Rows are points. The window is the flat piece filled in between its corners: a triangle in 3 columns, a solid with four corners in 4, and so on. A path goes straight from each point to the next, and from the last back to the first. After which points does the path pass through the window?
In the rows, zero is written as 128.

Window:
[[ 54 121 167  91]
 [169 157  98 127]
 [144  82 145 147]
 [133 143 143 145]]
Path:
(1): [130 132 158 105]
(2): [171 140 157 114]
(3): [134 123 112 146]
(4): [111 148 111 131]
(5): [133 153 157  98]
(6): [ 73 120 175  92]
(7): [ 49 124 143 103]
(8): [ 69 146  93 116]
(9): [139 109 173 102]
(10): [ 98 144 168  74]
(11): [ 58 139 141 111]
(12): [ 81 102 128 145]
Through the window after points: 2, 6, 12

Window:
[[ 89  90  81 113 119 121 155 155]
 [143 135  91 122  94 149  91  89]
 [183 138 142  75 130 195  94 180]
 [ 88 110 203 181 137 151 158 157]
 [146  91 106 117 141  92  92 113]
 [ 81 110 139 119  86 113 103  60]
 [ 82 160 133 115 129 130 128 139]
 [ 70  88  71 110 158 144 206 118]]
Path:
(1): [152 124  93 137 131 135 199 117]
(2): [149 136 101 116 128 104 171 109]
(3): [ 87 106 124 111 138 201  76 188]
(4): [ 96 113 105 138 132 171 107 110]
(5): [132 127 126  93  97 134 137 136]
(6): [154 131 114 113 115 135 124 137]
(7): [ 87  80 131 114 193 158  98 170]
(8): [ 86  85 125 119 111 173 111 128]
(9): [174 158 126  86 125 112 122 142]
(10): [128 132 134  72 123 135 141 126]
(11): [127 116  82 143 117 163  64 153]
(12): [ 58 124  74 127 149 189 103 149]
(13): [152 121 143 109 119  87 159 132]
(14): [ 97 133 149 123 107 125 175 151]
(15): [ 86 102 134 144 135 151 137 137]
(16): [ 86 104 152 109 132 160  47 153]
Through the window after points: 8

Window:
[[ 87  96 107 101 131 124  88  97 158 117 137]
 [175 126 151 140 162 102 129 105 147 185 168]
 [155  97 117 180 107 103 138 192 144 157 126]
 [ 95 100 127 188 160 191 148 125  99 129 160]
 [117  42 157 168  98 135 138 187 189  97 156]
 [132 129 130 143 121  61 153 109 119 154 148]
 [128 202 182 127 103  98  95 154  83 160  95]
 [ 60 132 129 118 149 119 106  95 193 165 156]
 [106 109 129 163 139 114 132  80 135 116  85]
 [149 130 134 187 104 108 100 106 145 123 152]
 [124 119  74 155 112 106 178 114 167   8  61]]
Path:
(1): [ 70 117 123 169 140  99  91 165 131 125 184]
(2): [133  77 143 173 141  78  87 146 145 133 140]
(3): [125 133 116 160 109 127 153 108 145 110 109]
(4): [120 107 131 145 103 144 158 115 143 117 121]
(5): [101 104 104 154 152 110 100 124 150  92 137]
(6): [104 124 134 169 159 100  88 119 131  79 112]
(7): [117  99 139 120  95 142 160 122 160 171 165]
(8): [125  89 131 142  77 120 144 111 148 127 124]
(9): [107 164 139 157 211 112  95 178 141 171 185]
(10): [ 98 118  87 146 150  88  96 132 194  69 139]
(11): [120 110 116 137 109 131 158 102 133  93  90]
(12): [166 102 140 153 108 134 153 131 158 141 120]
Through the window after points: 2, 4, 10

Window (14 x 14):
[[155 123  99  96 188 118  98 141  87 141  62 160 172 138]
 [166 133 165 133 116 125  88 123 116 125 132  69 181 131]
 [100 153 110 129 163 129 104 141 133 109 100 153  68  80]
 [ 93 106  85 130  99 185 127  85 149  79  59 130 165 151]
 [191 101 139  85  95 167 141  94 118 164 152  96 155  79]
 [143  74 117 110 189 119 145 116 136 115 188 173 120  98]
 [185 111 152 136 118 155 134  66 159 116 106 146 110 155]
 [ 97 145  79 182  96 167 160 113  95  99 117 146 118 108]
 [105  78 166 118 191 111 121  58 128 128  97 129 136 179]
 [127 130 114 152 156 129 138  75 156 118 175  79  63 164]
 [188 105 114 118  80 167  73  78  70 128 120 124 162 133]
 [196  41 125 118  64 151 135 130 117 143 134 148  80 132]
 [145  73 135 146 178 202 121 120 119 135 136  80 118 122]
 [104 149 142 109 152 149 178 111 149  36 103  90  77 106]]
Path:
(1): [173  84 128 153 160 144 145 119 112 112  87  82 134  66]
(2): [177 103 142 138 140 134 135  82 132  96  99  98 134 108]
(3): [ 96 138 132  92 141 164 133 157 113 133 176 138  77 139]
(4): [127 144 164 118 127 166 163 147 133 162 163 119 119 156]
(5): [132  99  87 142 147 143 112  88 113  82 101 114 118  99]
(6): [171  48  90 119 137 110 147  85 102 144  61  97 138  98]
(7): [125 108 150 135 132 162 122 106 129 115 144 144 107 158]
(8): [133 154 158  97 130 187 135  65  98 159 127 147 136 182]
(9): [125  65 131 131 162 111 120  92 141 105 100 110 136 126]
(10): [183  79  80 118 170 128 127 103 102 133  98  79 125  94]
(11): [115 126 162 133 105 170 119  99 148 124 161 167 128 159]
(12): [ 97 130 127 117 122 162 115 153 138 154 143 158 160 179]
(13): [175  89 118 129 148 140 133  81 108 106 101 116 125 116]
(14): [194 103  74 198 100 132  99  74  92 107  71 129 153  90]
(15): [112 125 144  71 144 163 125 130 118 128 150 137 112 143]
(16): [129 134 134  93 143 132 109 114 123 123 150 153 106 157]
Through the window after points: 6, 8, 14
